Each wall is flat, endless, passes through zero and stands at right angles to its row. A trip goes straight from one point to another. Which walls does it cross, in order?
(in the rows, 128 means zero)

Walls:
(1): [81 89]
(2): [ 40 106]
(3): [ 85 113]
(4): [ 91 150]
(5): [ 14 139]
(6): [139 199]
(7): [154 123]
(8): [79 90]
Trips:
[189 124] to [104 173] -> 4, 7, 5, 2, 3
[114 160] to [ 75 127] -> 8, 1, 6

Walls:
(1): [ 90 121 101 160 122  85 116 115 174]
(2): [107 136 166 134 143 133 201 167  97]
(3): [123 204 138  64 161 186 125 166 148]
(4): [175 134  67 148  84 127 103 132  97]
(5): [124 111 111 116 124 124 152 137 119]
(6): [136 138 124 161 115 157  87 112 113]
(7): [112 141  88  97  78  71 144 187 149]
(8): [117 106 114 133 161 203 150  57 159]
(9): [127  63 118  93 163 117  89 190  57]
Trips:
[108 156  86  31 109 129 187 140 154] to [122 118 173  69 124  92 185 137 107] -> 8, 9
[136  98 110 150 100  62 128 126  89] to [ 50 142  87  80 189  97 162 135 154] -> 2, 4, 3, 8
[ 13 141 112 116  86 110 156 109 130] to [144  81 126  84 187 162 161 178 132] -> 3, 9, 1, 7
[101 125 177  99 175 136 170 124 200] to [ 89 131 146 145  69 139 141 172 196] -> 7, 8

Walls:
(1): [114  94 123 123 182  93 121 164 132 123  67 102 178 140 135 133  97 143
 116  90  84 126 166 135]
(2): [135 136 150 121 119  91  98 182 167  81 150 167 182 197 111 144  92 120
 102  59 166 205 127 173]
(3): [120 160 107 163 133 144 136 157  69 155 114  90  89  65 140 123 101 165
 106 197 149 192 139 169]
(4): [159 116  90 108 122 121 122  97  90 136 129 122 164 116 156 142  92 139
 126 116 175 117 135  76]
(5): [  7 129 131 111 111 118 108 113 131 152 113 146  42 116 167 128  91 128
 145 126 152 150  85 194]
(6): [129 160 186 147 161 110 184 104  97  60 149 178 167 155 152 146 120 125
 102  60 147 135 113 172]
(7): [ 92 112 156 191  55 179 110  40 152 122 111 136 159 151 163  94 120 152
 129 129 158 108 152 150]
(8): [121 150  90 115  68  64 114 152 113 125 132 134  77 173 124 117 154 164
 154 126 164 109 115 146]
(9): [ 72 155 134 146 125 158  98 126  86 119 138 134 139 118 129 175 168 154
 102 121 193 162 107 139]
(10): [142  50 132 156 170 125 140 165 146 160 113 142 133 173 213 102  83 190
 111 156  97 122 105 111]
(11): [ 57  87 128 125 110 143 158 150 143 138 139 153 124 125 131 115 135 146
  92 112 127 146 132 106]
(12): [ 91 124 165 132 106 154 117 106 133 138  69 112 122 140 161 152 109 107
 135  45  97 131 100 130]
Trips:
[113 116 108 126 116  97  66 167 163 128 151 187 128 150 125 164  96 129
 116 137 113 168 107 160] to [180  72 124  74 110  87 133 143  72 113 101 121  90  49 124 102 129 151
 151  98 155 117 118 171] -> 3, 9, 11, 4, 10, 2
[117 133 129 121 109  92 137 171 128 126 125 103  95 152  91 150  97  77
 153 128 109 114 131 128] to [136 125 106 135 183 152 107  83  88 193 154 128  69 142 152 110 180 123
 118 155  71 116 124 155] -> 2, 3, 1, 12, 10, 8

Walls:
(1): [154 157 124 130 153 173 143 135 169 117 130 157 100 134 150 122 158  94
 170 152 107 175 143 136  96 147 136 117 118  96  87 139 115 170 110  95
 142 143 142 128 100  94 163  96 168 134 131 138]
(2): [108 182 100  91 135 116 132 152  96 128 154 139 124 149 129 109 117  78
 117 159 162 152 199  93 144 101 116 159 106 136 153 115 109 101 135  96
 104 157 104 176 196 148 104 172 109 167 107 152]
(3): [122  92 153 130 143 143  80 132 160 121 152 145 249 103 108 151 153 153
  64  89 150 124  80 132  98 146 123 126  96 150 123 144 156 140 155 105
 158 157 149 134 137 125 114 140 108 147 124 128]
(4): [ 93 144 116 137 119 123  59 109 162  89 154 151 111 104 131 146 155  76
 135 123 101 173 165 116 150 110 123 121  90 129  64 121 118 129 131 123
 127 117  72 109 113 129 123 109  88 131 141 145]
(5): [161 152 133 122 153 148 106 125  93 125 127 140 162 129 118 131 163 169
 136 111 174 170 168 165 129 157  77  94 140 169 167 113  85 175 172 150
 144 126 110 136 104 114  80  86 144 124  98  93]
(6): [178 115 156 124 115 176 123 137 132  85  96 109 143 108 165 132 211 117
 154 134 126 164 133 103 192 132 118 130  72 111 134 146 116 120 101 111
 139 141 106 170 181  90 141  96 118 160 165 143]
(7): [ 96 135 114  98 120 111 118 105 144 141 152 128 123 126 125 147 103 113
 154 163 146 129 148 121 150 120 166 140 119 142 109 111 117 110 157 138
 125 168 123 110 100 116 140 124 147 129  94 140]
(8): [118 118 125  63 112 124 142  88 122 107  99 126 140 101 123 136 156 146
  87  92 139 132 187 120 145 129 102 142 132 171 111 133 130 104 152 106
 183  83 160 157 147 138 144  83 128 124 137 110]
(9): [ 76 193 159  77 166 121 140 111 114 137 103 155  83 119 111 119 113 133
  91 102  81 141 156 129 120 160 119 100 166 117 163  85 128  83 159 136
 126 131 103 161 120 119 110 107 134 180 133 117]
(10): [147 104 101 143 107 116  59 102 134 203 101 146 126 120 147 100  21  96
 171 159 131 121 139 187 129  91 118  98 117 135 126 115 118 123 127  92
 111 133  84 114 123 101 122 143 131 128 111 109]
(11): [141 135  98 132 109 124 126  64 158  33 146 132  96 144  63 113 116 127
 112 117 138 203 131 136 139 117 129 104 134 159 130 160 149 169 143 144
 156 110 145 156 106 137 126 103 108 131 123 132]
Trips:
[164  91 150 132 136 128 133 153  86 101 122 102 141 171  85 160 134 123
 142  74 136 118 133 168 173 155  81 239 158 124 137 117 100 112 115 133
 111 115 132 129  86 135 148 141 140 109 135  98] to [118 126 118 165  93 128  87  99 139  78 117  94 170 183 112 108 181 122
 123 114 144 110  94 120 183 171  72 137 129 119 123 154 150 112 175 121
 111 147 120 146 192 187 137 123 131 145  98 119] -> 3, 11, 2, 4
[130 155  96 106 169 149 121 135 147 140 135 155 151 130  88 114 120  96
 108 121 179  99 111 104 109 128 144 129 141  82 109 144 150  88 119 144
 150 151 125 107 145 126 138 140 106 107  68 144] to [142 131  87 116 140 164 136 184 127 100 168 114 160 145 177 109 133 106
 140 139 156 113 151  91 118 113 113 120 111 107 139  95 148 155 156 148
 134 178 108 192 156 128  92 154 133 124 107 136] -> 1, 6, 5
[ 98  92 114 130 169 133  98 125 124 149 133 146  97 139  90  98  93 120
 115 127  79 201  78 141 139 101 147 151 157  72 119  90 112 139 104  97
 121 148 139 122 126 128  93 169 134 122 130 170] to [104 110 105 129 127 106 131 149 158 121 151 104 162  79 145 158 151 133
 164 105 126 117 138 131 107 132 116 157 103 137 175  91 107 115 114 136
 113 126 135 113 140  97 169 135 126 120 124 120] -> 11, 3, 9, 1, 2, 6, 10, 8
[101  60 119 155 116 156  76 112 129 176 115 149 168 151 158  61 117 122
  97 124 145 132 120 122 132 128 126 147 146 140 113 122 124 160 142 147
 165 158 133 137 149 120 132  91 113 121 138 152] to [136 149 126 174 139 152 158 101 141  94 118 180 111 121  72 112 155 123
 121 141 133 147 110 131 110 106 135 147 120  67 159 166  90 130 123 123
 124  67 121 185 152 116 162  95 127 153 131 137] -> 11, 1, 10, 5, 9, 2, 3
[106 111 154 153 131 119  90 124 155 187 147 121  89 133 132 169 110 141
 128 114 138 124 113  89 106  70 148 110 190 122 126 117 135  99  77 138
 125 166 102 164 118  87 168 120 123 138 158 104] to [169 132 134  98  57  82 105 104 181 107 159 154 116 138 105 151  95 138
 110 124 163 111 101 100 177 131 131 176  87 155  93 131 127 160 129  86
 159 117 110 105  95 126  99 140 151 122  92 140] -> 9, 3, 11, 8

Walls:
(1): [141 158 117 181 114 110 183 134  63 147  92  78 126 117  48 155 150 158
 115  93 175 131 155 115 106 142  58 181 148 173 132 141 119 163 120  86
  95 156  96  53 152  74 148 129  92 103 135 142]
(2): [156 154 117 157  88 118 104 138 130 143 140 165  95 152 120 123 104 138
 190 127 122 131 132 146 152 133 113 152 185 161 146 106 127 125 187 137
 153 177 144 141 101 128  76  76 150 127 127  88]
(3): [119 123 166  95 196 168  38 129 136 172 118 140 128 101 174 130 163 121
 146  87 101 129 176 104 123 104 104 128 122 152 152 153  91 157 138 128
 130 133 118 165 130 130 142 102  64 137 152 116]
(4): [118 131  98 207 122  97 121 102 148 144 140 136  91  67 163 185 158 160
  93 126 124 143 126  64 152  97 177  87 202 100 215 128 129 164  81 121
 113  88 138 141 125 102 128 157 148 115 142  91]
(5): [170 106  98 121 148 188  94 132 158 110 121 126 121 183 121 107 101  84
 150 155 110 126 190 111  77  80 111 154  87  75 177 167 125 171 152 126
 175 137 124 100 141 129  85 176 136 132 144 116]
(6): [ 88 123 130 115  97 151 133 100 145  92 138 134 138 160 165 133  80  87
 134  87 139 136 145  70 110 140  99 147 129 122 111 131 196 129 107  85
 145 133  95 136  85 138 113  99  82  88 112 108]
(7): [151 165 141 130 102 133 154 121 132 150 158 147 124 130 113 122  76 115
  96 124  70 129 113 100 143  85  68 141 124  73 189 134 109 136 123 119
 151 152 129 106  72 143 159 151 146 119  81 142]
(8): [156 133 113  96  69  92 103 174  96 122  97 144 143 137 165 157 162 167
 112 152 206 146  87 121 142 127 191 120 151 145  64 134 122 136 106 106
 134 142 116 148  93 153 118 116 117 175 169 172]
(9): [154 144 122  94 153 145  94  98 163  86  97 145 143 172  64  99  88  98
 126  89 123 140 135 147 167 175 125  53 163 102 141 154 179 117 120 155
 173 163 168 122 195 127 162 142 117 141 134 138]
(10): [164 166 155 133  85 189  93  88 115 128 129 113  90 103 146 141  88 131
 144 118 136 108 131 165 129 159 136 151 118 177 128 148 149 138 102 136
 177 108 139 113 137 126 127 162 150 108 128 164]
(11): [137 141 118 140 102 156 144 160 133 148 133 117 130 115  85 120 140 162
 131 100 119 144 121 152  77 142 131 107  80  36 178 136 131  77 117 116
 187 126 134  92 132 129 107  47  73 103  96 121]
Trips:
[192 104 103 147 158  76 102 127  78 130 144 143 150 137 169 130 117 129
 149  85 163 154 158 126 124 133 137 143 146 156 169 133 139 107 147 126
 159 131 146 147 144 110 200 126 119  89 123 152] to [153 109 144 141 137 130 115 111  89 102 113 125  96 163 117 101 150 218
 112 124 159 115 138 155 152 144 149 116 135 156 132  94 145 124  66 110
  67 118 207 118 127 104 190 169 147 149  90 139] -> 2, 3
[ 51 158 138 173 127 150 127 130 130 115 119 146  98 105 156 122 147 118
 153 113 147 147  83 154 130 159 127 135 128 149 132 121 134  96 139 149
 132 135 120 134 145 131 153 148 111 109  93 118] to [107  72  68 131 134 121 111 142 139 125 137 103 173 106 133 119 119  89
 141 113 129 104  93 104 140 124 102 129 195 161 101 104 143 101 120 132
 142  61  71 151 107 134 148  51 148 150 146 101] -> 11, 3, 10, 8
[127 119 148 113 115 116 117 148 125 209 155 117 155 135 112 118 117 129
  76 125  95 148 135 157 123 130 181 104  96 102  87  95 124 190 165 122
 157  81  93 186 112 124 174  79 178 144  95 151] to [161  96 129 101 100 139 110 116  87  97 133 121 195 116  99 104 163 122
 106 195  97 154 105 117  98 122 139 128 126 175 119 137  90 129 118 130
 128  74 166 130 109 119 106 109 189  97 163 155] -> 3, 11, 7, 10, 5

Walls:
(1): [ 93 146 135 115 117  92  80 131 150 126 113 107 138  93 176 112 111 158
 126 155 165 143 138  83 162  90 124  71 145 121 121 121 121 183  72 107
 148  93 249  90  60 155 139 100  87 193 150  59]
(2): [ 90  37  85 187 154 134 154 111 156 123 162 133 121  91 139 106 176  90
 121 125  20 143 170  58 133 165 107  96 155 103  53 156 123  76 139  87
 116 141  90 114 134  67 143 118 134  99 149 149]
(3): [189 162 116 162 117 123 150 121 168 142 106 152  95 126  76 177  56 118
 147 103  62 123  58  78 178 133 142 102 143 132 147 138 110 135 108 172
 136 104 102 136 160 151 125 145  82 161  35  63]
(4): [177  68 127 186 123  76 110 176  83 173 109 187 118 118 149 186  92  88
  80 112  82 119  96 120 102  78 148 127 124  62 129 173  96 134 111 150
 141 146  74 161 130 133 103 108  91 120  90 155]
(5): [135 158 122 153 112  51 164 165 104 122 134 152 153 139 106 134 106 121
 117 106 224 161 194 114 171 128 153 102 103 138 162 153 158  80 169 183
 153 133  73  96 148 170 145  93 157 162 133 192]
(6): [113 133 101 186 113 195  87 108 160 119 180 132 140  56 100  84 126 112
 106 113 159  95  79 144 157 127 170 113  97 136  75 116 117 149 178 173
  97 128 174 172 114 113  64 135 143  90 183 170]
Trips:
[128 129 149 164 116 192 143  92 138 153 155 163 124 102 101 184 192 106
 102 114 130  71 133 127 135 147 115 139 110 113 125 203 100 127 133 149
 108  72 101 107 160 164  85 141  79 163 201 129] to [128  82  91 132 156 105 104  99 157  85 162 152 164 140  79 181  72 106
 213  81  96 182  92 161 132 192 101 139 152 100 125 142 155 128  73 123
 116 166  89  96 143 188 177  55 157 165 121 134] -> 5, 6
[158  98 125 180 144 147  98 123  60 182 152 175 142 147  91 107 108 113
 119 135 158 179 189 131 154 178 163 132 154 165  48 117 139 105 117 160
  58 103 130 165 134  88 154 175 118 102 135 111] to [ 89  93  90 131 119 105 114 140 131  83 102 112  92 163 130 112  96 181
 148 130 109  89 152  81 199  63 138 211 112 160 165 140 118 200 162 128
 161 142 138 138 152 178 125 172 163 116 118  86] -> 3, 4, 2, 1, 6, 5
[162 118 124 111 135 105 116 148  99 151 157  82 127 105 182  86  93 151
 179 117 139 139 148 144 132 168 122 136 110  91 138 143 103 134 139 200
 122 102 126 166  92  58  95 161 174 164 147 112] to [193  98  74 124 125  76  84 139 132 166 183 149 126 147 108 113 103  90
  71 124 150 182 100 101 133  92 132 187 163 130 119 107  52 169 130 201
 121 100  53 101 121 153 181  83 140  66 127 184] -> 4, 1, 3, 2
[131 127 127  83 130 141 117 189 111 125 131 148 168  73 134 127 141  74
 135 129 110 138 109 182  94 159 209 185  73 165 115  99 122 159 184 192
 103 144 159  96  68  91 172  97 123 132 143  45] to [102 113 111 138 182  76 114  79 142 168  86 165 112 149 100 130 126  73
 193 125 142 163 160 165  96 148  97 136 168  71 148 117 136 143 169 145
 102 188 139 142  95 144 165 186 139 187 114  68] -> 6, 3

Walls:
(1): [ 66 137 147 117 172  92 128 101 125 106  97 144  86 140 130 112 145 146
 149 148 154 156 187 146 139 110 169 163  91 134  40 152 195 157 133 133
 102 165 159 119 191 108 160  77 131 116 121 117]
(2): [149  68  87  89 172 133 181 131  75  89 132 179  98 118  99  72  75  91
 100 145  99  81 154 180 178 113 110 115 157 139 146  90 184 125 154 181
 141 127  53 157 100 142 156  87 186 170 158 125]
(3): [192 127 129 146 153  68 183 142 152  70  66  98 173  85 154 110  79 140
 208  50 122 135  45 123 115 187 123 150  49 162 165  83 180 126 110 112
 141  56  97  96 166  98 146  98 134 164 154 193]
(4): [104 120  88 176 180 153 122  79  95 103  96 152 115  38  73 160 130 150
 126 134 149  94 127 146  70 108 102 128 184 151 148 168 142 104 115 153
  87 119  84 115 101 148  80 181 187 109  92 160]
(5): [ 95  76 121 174  96 150 165 164  95 139 112 165 120 213 124 173 131 139
 187  95 124 156 108 129 150  51 175 128 157 153 171 126  70  97 122 122
 142 140 102 148 122 142 193 130 104  47 150 155]
(6): [151  75 111 132  70 157 142 123 151 140 197 142 122  83 126 167 167 202
  99 153 104 130 132 135 126  63 116  85 134 126 146 116 150 102 171  80
 172 154 120 193 116  79 154 134 199 116  64 161]
(7): [185 105  98  93 109 113  90 103 116  45 149 171  92  88 127  99 144 112
 198 104 126 172  60 105  45 179 190 138 157 109  76  89 135 148 140  98
 146 100 151  69 149 181 143 101 113 173 124  83]
(8): [113 149 151 194 154 170 146 130 141 128  98 121  72 133 154 196 160  92
 141 193 165 152 172 130 173 181 132 174 180 166 130  58  87 191 116 118
 143  87 211  53  94  69  56 149 100 145  61  96]
Trips:
[179 126  75 199 107 127 129  67 140 143 123 132 128  91 157 157 161 152
 130 111 132 105  81 111 120 159  89 114 146  77  87 165 202 124 122 105
  98  98 169 112 131  86 110 225  99 130 150 121] to [194  95 165 135 188 153 183 143  82 130  70 146 118 184 157 134  89 158
 161 156 176 116 137  88  80 116 189 172 223  93 138 239 149 134 127 139
 111 188  45  54 147  93  96 164  85 102 120 206] -> 6, 5, 1, 7
[111 140 116 132 113 117 164 131 126 177 112 158 110 109 137 176 165  79
 141 182  75 223 106  56  61  81 129  95 157 185 167  88 178 245 136 155
 118 172 171 140 121  71 145 171 165 167  87 179] to [ 74 176  96 156  89 146 171  66 134 159 129 178 103 115 115 183 171 142
 130 173 149 145 154  78 116 199 147 153 120 148 165 143 141 133 177 195
 151 134  87  74 115  25 148  87 124 151 107  69] -> 5, 7
[ 93  59 147 165 103  78 130 150 176  37  79 123 131 126 152  73 117  95
 142 199 165  89  86 171 150 130 157 158 197 145  93 177 152 178 148 108
 143 187 102 103 172 129 126 102 128 153  97 119] to [107 165  66 190 112  59  95 158 118 136 117 177 105  97  45 153 163 175
 124 149 160 169 136 145 180 188 109  80 123 133  59  88 131  69 141 111
 158 130 141 207 152 115 158  69 113 155 160 126] -> 4, 6, 8, 3
[148 154  90 127 140 105 188  83 152  78 132 116  19 124 163 108 139 114
  96 181  68 155 180 186 103 112 138  49 146 141 172 154  85 169 100 110
 127 116 114 178 113 106 111 111 186 154 171 169] to [148 171 158  96 126 113 108 157 135  76  87  71 107  91 114 132 118 110
 156 132 158 169 100  99 122 185  97 206 138 136  74  95  91 107 127 103
 180 120 154 187  86 148 156 153  82 132  43  97] -> 7, 3, 4, 2, 6
